Each row is a point. Examples show where two turns around zero, p and q, send a point. Write where each new point lands after one turn and then the other. Backwards means that the second turn is done in reverse. Each puzzle has new turns, and all numbers are rounded.

Turn p:
[-.38, .39, .09] => [-.18, .30, .43]
[.02, -.09, .25] => [.25, -.04, .08]
[.75, -.28, -.12] => [.27, -.11, -.76]
[-.40, -.02, -.22] => [-.35, -.15, .25]
Turn q:
[.15, -.37, .26] => [-.09, -.40, .24]
[-.48, .64, -.11] => [.04, .81, -.04]
[-.01, -.23, .05] => [-.15, -.17, .05]
[-.16, .54, .00] => [.23, .51, .02]
[-.05, -.10, -.22] => [-.13, -.02, -.21]
[.56, -.49, .02] => [.11, -.73, -.06]
Where do these land?
q, then p: [.36, -.04, -.40] => [-.26, -.25, -.40]
q, then p backwards: [-.15, -.43, -.19] => [-.08, -.12, -.47]
q, then p: [.02, .42, .68] => [.67, .44, .00]
q, then p: [-.23, .05, -.09] => [-.16, .14, .14]

Turn p:
[.34, .05, -.05, .19] => [.08, -.17, .15, .32]
[-.01, .02, .55, .22] => [.07, .40, .43, .03]
[.39, .12, -.28, -.47] => [.42, -.49, -.21, -.07]
[-.25, .10, -.30, -.13] => [-.09, -.01, -.41, -.08]
[-.17, -.28, .00, -.06] => [-.22, -.03, .04, -.24]
[-.29, -.02, .08, .24] => [-.25, .29, .00, .03]
Turn q:
[-.01, -.10, .19, -.34] => [-.04, -.29, .21, -.18]
[.17, .12, .04, .24] => [.09, .29, .06, .07]
[-.15, .21, .02, -.41] => [-.03, -.21, -.08, -.43]
[-.09, .57, -.20, -.13] => [.10, .19, -.36, -.46]
[.28, -.22, -.38, .23] => [.34, .04, -.14, .43]
[-.12, -.40, .30, .05] => [-.29, -.18, .31, .24]
[-.08, -.19, .04, .36] => [-.18, .15, .02, .34]
Where do these land?
p, then q backwards: [-.75, .11, -.13, -.04] => [-.44, .55, -.13, .28]
p, then q: [.21, .13, .01, -.05] => [.14, .07, .13, .14]
q, then p: [.32, .10, -.13, .41] => [.25, .07, -.03, .48]
p, then q: [.17, -.13, .64, -.18] => [.10, .03, .56, -.40]
p, then q: [.07, -.24, -.21, -.10] => [-.11, -.29, .01, .15]
q, then p: [-.08, -.03, -.13, .16] => [-.11, .01, -.12, .16]
q, then p backwards: [.07, .07, -.05, -.20] => [.06, -.03, .01, -.22]
